Each row of a before or after table is a point. The points were changed in one or more steps. Then noise was added and the rows were shuffled. The steps act on columns, c1 being the first. Write out the steps. A step turns or swaps two columns, mirrors them in a line or flattens them onto one, adds a multiple of one to another, or multiplies or shifts one. Angles are multiples of 10 degrees, from the lower column toward the higher: turns from -170 to 170, lines from 10 to 170 but not 90. Use the fewest steps. Two steps may share a column if one is a turn and the other turns, adds or multiplies; they go together, in the order done. Otherwise the lowest column goes first.
In the rows, zero is written as 128.

Before (10 x 2):
[[168 118]
 [103 119]
 [106  99]
 [117 122]
 [183  87]
 [139 153]
 [105  53]
 [140  96]
 [129 154]
 [177 126]]
After (10 x 2):
[[ 89 170]
 [140  62]
 [ 99 168]
 [134 112]
 [138 126]
 [102  80]
 [ 67   4]
 [ 66  82]
 [ 62 113]
 [ 84 122]]
Steps: shift c1 by -40; multiply c2 by 1.6

Before (13 x 3):
[[119  72  82]
 [ 72 113 128]
 [163 124 102]
 [112 110 169]
 [167 127  77]
 [141 145 122]
 [166 135 118]
 [117  67 123]
 [195  75  70]
 [158  75 118]
 [143 199 186]
 [147 127 118]
 [144  92  74]]
After (13 x 3):
[[159  78 112]
 [ 75 113 126]
 [166 125  46]
 [147 127 111]
 [192  77  33]
 [164 122  85]
 [165 135 113]
 [143 199 221]
 [118  65 122]
 [147  88  43]
 [114 111 194]
 [121  75  56]
 [141 146 118]]
Steps: multiply c3 by 1.6

Before (13 x 3):
[[146 189 126]
 [191 159  70]
 [166 176 105]
 [143  65 156]
 [ 95 127 174]
 [145 139 108]
 [178 178 142]
 [ 84 106 163]
 [ 91  94 195]
 [147 152 114]
 [116  96 183]
 [199 213 100]
 [192 136 124]]
After (13 x 3):
[[104 130 137]
 [ 84 163 161]
 [ 71 164 110]
 [136 114  60]
 [180 114 107]
 [103 148 152]
 [199 129  84]
 [175 138 114]
 [114 176 172]
 [ 97 191 134]
 [ 54 204 178]
 [ 45 147 154]
 [169 136  84]]
Steps: turn c1 and c3 by -140 degrees; turn c2 and c3 by 50 degrees

Before (14 x 4):
[[ 78  93  83 148]
 [156 146 133 117]
 [140 156 148  83]
 [152 146  72  55]
 [103 135 144 167]
 [173 182 152 213]
 [129 158 123 122]
 [107 129 119  98]
 [ 79 106  77 140]
 [192 130 170 156]
 [144 171  81  33]
 [105  90 106  78]
 [171  39  46 152]
 [192 137 171 150]]
After (14 x 4):
[[ 89 158 149  99]
 [ 92 128 170 189]
 [ 48 170  81  67]
 [115  86 109  78]
 [167 141 141 140]
 [100 149 133 138]
 [155 173 151 230]
 [114  41  44 174]
 [168 105  83 102]
 [124 131 130  87]
 [178  91  82 118]
 [ 69 150  70  83]
 [ 93 136 169 184]
 [126 158 124 131]]
Steps: mirror c1 and c4 in the line at 70 degrees

Before (8 x 6):
[[114 119  98 113 134 140]
 [130 130 162 159 147 116]
 [153 155   7 116 111 118]
 [152 115 120  98 114 114]
 [122 147 168  96 152 109]
 [116 135 162 116 141 116]
 [156 137 132 108 153 146]
 [126 151 171 117 116 141]]
After (8 x 6):
[[149 115 122 144 155 115]
 [156 156  11 129 152 120]
 [153 138 133 156 115 144]
 [123 144 166 168 122 110]
 [131 129 162 113  96 117]
 [116 133 162 146 123 117]
 [114 119  98 145 130 144]
 [124 152 173 135 141 140]]
Steps: turn c4 and c5 by -150 degrees

Before (10 x 8):
[[118  89  89  84 127 157 107 152]
 [122 123 118 199 186  91 121 161]
 [158 176 147  98 119 112 114 125]
 [ 73 156 189  60  81 121 113  92]
 [167 101 114 176 188  86 235 248]
 [ 97 162 149  87  67 181 112 170]
 [130 129 198  98 135 149  88 128]
 [129 146 196 142 170  84 106 128]
 [143  72 116 139  82 123 101 161]
 [151  56  70 170 109 190 159 140]]
After (10 x 8):
[[157 185 134  96 126 116 103 126]
 [105  91  91  85 126 164 133 151]
 [118 145 171 136 177  86  70 130]
 [132  78 104 138  81 123 107 154]
 [120 131 154  98 133 142  48 120]
 [150  62 105 175 109 179 185 138]
 [ 66 157 162  58  73 125  77  90]
 [117 124 121 198 193  93 124 163]
 [104 163 128  86  71 181  93 172]
 [202 105 197 176 189  84 218 243]]
Steps: add 0.3 times c7 to c1; turn c3 and c7 by -40 degrees

Before (13 x 9):
[[150 136 134  95 113  87 106  52  94]
 [125  99 103 121 106 105 107 115  97]
 [ 96 114 148 146 161 158 139 119 192]
 [111 197 142 188 109 148 187 191 132]
 [ 97 142 156 160 169 158 112  78 134]
 [ 75 165  83 121 175 137 119 134 132]
 [136 132  77 114 115  98 148  72  85]
 [123  85   7 153 119 102 163 161 152]
 [165 169  58 151 218 170  82  68 170]
 [128 155 129 162 110 147 108 139 168]
 [132 136  59 100 112 103 149 137 169]
 [131 141 141  31  68 188 106  40 107]
 [161  88  98  82 203 155  94  84 140]]
After (13 x 9):
[[ 76  91  77 140 163 158 133 132 135]
 [ 98 118 157 107 151 176 162  79 129]
 [134 117  60 145 122  97  95 137 157]
 [136 125  76 128 132  96 106  69  96]
 [125 172   7  90 133 100 112 162 145]
 [114  61 141  46 100 135 108 190 127]
 [151 122 132 166 134  85 129  53 100]
 [ 97 142 149 105 142 168 127 115 171]
 [128 112 141 223  45 150  96  38 112]
 [126 102 130 107 103 132 165 134 157]
 [164  86  57 129 184 212 179  66 158]
 [163 173  99 184 180 192 133  81 140]
 [128 156 104 144 120  98 144 114 107]]
Steps: multiply c2 by -1; turn c4 and c7 by 150 degrees; turn c5 and c6 by 30 degrees; multiply c9 by 0.7

Before (11 x 11):
[[ 88 170 110 179  84 134  92 149  98 175 113]
 [ 68 154 173 189  78 175 110  79  97 101 196]
 [179 164 161 139 113 126  94 118 141  86 183]
 [148 148  61 137  90  46 220 122 198 200 164]
 [ 66  71 154  96 118 112 154 110 140 167 122]
 [ 57 176 153 112 165 151  89  83 137  99 136]
 [ 50 150  86  91 119  86 194 179  97  93  99]
 [160 154 150  62 157 166 132 149 138 183 207]
 [ 99 144 173 109  87  61  95  77 111 109 189]
 [148 145  60 124 136 166 157 128  88 166 150]
 [142 126 103 198 135 100 149 163  93 205 180]]
After (11 x 11):
[[143 110  64  76 136 170 163 109  83 157 148]
 [ 58 108 149 126 172 147  79  77 135 105 141]
 [145 111  60  97 156  53 224 156 198 199 164]
 [139 118  98 183  88 102 146 138  96 205 181]
 [ 53  73  87  55 100  87 196 151 104  94  99]
 [ 68 187 164 112 114 116 154 138 148 173 125]
 [ 81  86 115 161 140 126  89 177  91 175 113]
 [183 102 163 163 159 128  89 131 139  82 175]
 [ 95 141 173 141 184  61  93 152 113 104 184]
 [ 67 130 175 216 196 175 107 156 102 103 195]
 [165  90 153  77 119 166 128 101 127 187 203]]
Steps: turn c2 and c8 by 150 degrees; turn c5 and c8 by -110 degrees; add 0.7 times c3 to c4

Before (11 x 12):
[[155 123 177 150 111 103  69 164 168 127 188 147]
 [146  71 189  71  52 137  77 114 159  25 150 132]
 [219 128  64  78 161  88 151  75 125  39 155 109]
 [209 112 176  91 101  90 198  83 181 139 144  55]
 [187  75  77 177 179  71  86 179 106  62  94 152]
 [228 188  78 142 149 120 143  76 117 124 129 120]
 [150  85 107  53 109  90 166 160 114 153 117 156]
 [109 176  74  71  60 113  68 126 112 133 159 116]
 [130  96  99 114 126 142 167 191 166 138 119 131]
 [125 175  78 147  90 116  75  93 187 121 137 161]
 [ 93 161  93 120 113  77 123 149  85 108 121 162]]
After (11 x 12):
[[157 133 178 149 111 103 126 164 167  67 129 147]
 [ 93 159  93 119 113  77 108 150  84 124 133 162]
 [124 174  78 147  90 117 121  93 189  74 137 162]
 [131  95  99 115 127 144 137 191 166 166 122 131]
 [229 187  78 143 150 121 122  75 118 142 138 118]
 [187  71  77 176 180  71  62 179 105  85 117 152]
 [146  76 189  71  52 136  25 113 158  77 120 132]
 [220 132  62  79 160  88  39  76 126 152 127 108]
 [208 115 176  90 100  89 138  84 182 198 126  55]
 [150  84 108  52 109  90 154 158 114 166 121 156]
 [110 180  74  70  62 114 132 125 111  68 137 117]]
Steps: flatten c2 and c11 onto the line at 10 degrees; swap c7 and c10

Before (9 x 14):
[[ 97 126 139  90 112 114 158 121 122 136 128 117 123 123]
 [155 151  90  99 118 138 125 134 155 103 153 103 129 143]
 [148 125 117 154 158 109 160 121 121 127 130 123 105 133]
 [141 124 144 104 130 108 146 127 122 130 145 115 128 155]
 [129 119 111  97 121 148 120 128 159 137 138 125 121 142]
 [151 128 134 118 124 107 154 121 171 151 155 119 119 125]
 [134 131 133 118 145 126 157 129 125 158 147  98 125 125]
 [150 128 117 168 125 126 150 164 122 140 155 132 108 130]
 [154 125 129  96 127 146 119 176 122  69  52 141 129 124]]
After (9 x 14):
[[151  87 134 118 125 106 153 111  98 150 155 118 119 126]
 [134 130 134 118 144 126 158 131 135 157 148  98 124 125]
 [142 134 143 104 130 108 146 125 123 129 145 114 128 154]
 [129 102 112  97 121 148 120 128  91 137 137 125 122 142]
 [150 133 117 168 126 127 150 219 131 140 155 133 109 130]
 [ 97 134 139  90 113 113 157 109 128 136 128 117 123 123]
 [154 134 130  96 127 146 118 249 125  69  52 140 130 123]
 [148 136 118 155 158 108 160 110 127 127 130 123 106 133]
 [155  95  90  99 118 137 126 141 153 103 153 104 130 143]]
Steps: turn c2 and c9 by 110 degrees; multiply c9 by 2; multiply c8 by 2.5

Before (13 x 18):
[[168 144 126  40 101 169 159  92  82 141 161 182 114 131 190 138 145 168]
 [138 169 112  67  46 166 132 138 123 163 156 106 129 128 155 132 140 214]
 [171  95 124 181 120 155  98 148  86 107  42 170 111 209  89 107 114 158]
 [ 95  58 123 178 163 143 107 143 133  63  79 135 169  53 135 108  24 153]
 [ 85 130 125 162 147 130 162 180 145  53  94 142 171 156 175 144  27 137]
 [ 72  99  56 128 159 146 180 145 151  71  55 118 156 106 172  74  76 152]
 [ 99  90  54 129 145 144 117 161 145  76 115 112 233 116 190 135  94 107]
 [ 77  96 112 160 187 145 154 126 202 109  72 145 221 103 108 100  29 105]
 [119  71 118 134 199 179 127 193  89  80  60 124 117 158  33 138  69 137]
 [114  63 136 114  97 148 165 138 183  55  56 141 177 119 150 159  96 143]
 [195 153 185  99  91 171 152 124 124 124 148  98  83 121 165 102 182 133]
 [161 162 113 117  79 139 206 130  86 166 137 130 139  74 168 163 171 161]
 [221 136 134  87 119 125 180 126 126 129 165 121 139 136 165 128 169 228]]
After (13 x 18):
[[ 92  60 112 171 201 145 116 139 135 192  80 129 168  53 139 142  48 150]
 [ 78  94  97 160 189 141 160 123 210 140  69 153 227 100 113 139  29  96]
 [163 145 146  36  94 165 126  90  72 117 161 178 115 134 190 125 122 152]
 [104  98 129 127 164 152 126 168 148 183 110 119 237 109 181 201 104 112]
 [158 165 163 109  36 142 142 131  85  82 138 134 140  70 168 142 130 169]
 [149 169 139  67  64 166  78 141 124  89 166  97 128 130 158 141 135 210]
 [173  93 112 177 149 151  97 143  85 146  39 170 112 214  94 127 139 157]
 [ 76  93  71 124 142 146 156 151 153 196  56 125 145 108 171 197  55 151]
 [225 136 130  90  79 129 164 123 126 114 167 129 133 134 169 115 135 226]
 [ 84 134 145 162 160 130 130 181 145 207  89 138 173 158 169 123  22 132]
 [203 155  97  99  66 157 127 126 123 139 145  99  83 125 151  67 157 130]
 [119  63 134 135 198 178 153 197  84 169  61 122 111 170  30 133  68 140]
 [111  61 159 122 107 147 115 134 174 200  57 150 173 114 147 112  80 146]]
Steps: turn c3 and c16 by -90 degrees; turn c7 and c17 by -30 degrees; turn c5 and c7 by 50 degrees; multiply c10 by -1

Before (13 x 20):
[[ 90 123  60 175  80 109 158 191 119 130  43 154  96 107  88 115 159 176
  206 127]
 [107 149  70 101  74 195 172 127 166 100 147 173 179 112 100  87 131 123
  131 159]
 [ 68 131 101 117 146 162 156 169 177  73  95 124 153 178 110 167 108 126
  136 127]
 [207 165 132  99 169 192  69 179 112 131 142 105 166 106 128 135 199  58
  162 102]
 [ 82 193 146 136 144 133 113 172  70 160  67  89 164 150 174  94 215 118
  101  98]
 [137 207  63 194 116 168 109 164  63 162 139 112 130 167  90  49 159 172
  160 170]
 [126 153  63 108 113  71 161 102  52 152 155 176 143 139 127  87 175  92
   85 166]
 [150 173 189 125  70 149  77 112 140 159 133  53  85  50 114 165 103  69
   83 194]
 [144 105  63  98 201  80 110 114 192 157 169 157 156 120  94 146 212 104
   96 114]
 [122 130 183 176 145 183 135 152  87 154  37 133 159  57  95  81 180 149
  152 147]
 [ 81 123 172 105 160 162 173  74 126  86 149  60 192 144 201  86 162 177
   92 121]
 [124 135 185 120 107 153 144 150 155  57  56 129 200 102 141  88 152 142
  129 138]
 [192 212 163 141 118 168 141 151 106 172 136  66  77 148  82 123 175 161
  109  84]]
After (13 x 20):
[[208 166 133 140 174 192 108 177 123 129 116 105 176 107 217 145 140  58
  161 101]
 [150 173 189  82  94 150 123 113 166 160 200  53  75  51 134 144 187  69
   83 196]
 [ 68 130 102 134 147 162 154 169 191  74  93 124 119 177 101 115 120 126
  136 128]
 [ 80 124 171 139 165 162  76  74  95  85 141  61 194 144 123 103  53 176
   91 121]
 [126 153  63 103 134  70 140 102  47 151 194 177 196 140 154 161  78  92
   85 166]
 [ 91 122  61 122  61 110 175 191 113 130  43 153 103 107 149 127 100 177
  206 126]
 [122 130 183 171 104 183 160 152  66 155  57 132 188  58 174 129 104 148
  152 147]
 [137 206  63 160  69 169 156 165  25 162 181 111 177 167 172 127 137 171
  160 169]
 [123 135 185 108 122 154 121 149 115  57  66 130 179 102 138  81  98 142
  130 137]
 [107 150  72  70 114 195 168 126 119 100 177 172 153 113 115  71 100 125
  131 159]
 [193 212 163 127 111 170 177 151 109 172  92  66  90 148 171 143 108 160
  109  86]
 [ 84 192 145 145 132 134  79 170  66 160  37  89 204 150 202 151  83 118
  102  99]
 [145 106  63 166 199  79 154 113 183 159 156 156 110 120 216  91 109 103
   94 113]]
Steps: turn c4 and c5 by -50 degrees; turn c7 and c15 by 70 degrees; turn c15 and c17 by -120 degrees; add -0.7 times c9 to c13; turn c9 and c16 by -50 degrees; add 1 times c20 to c11
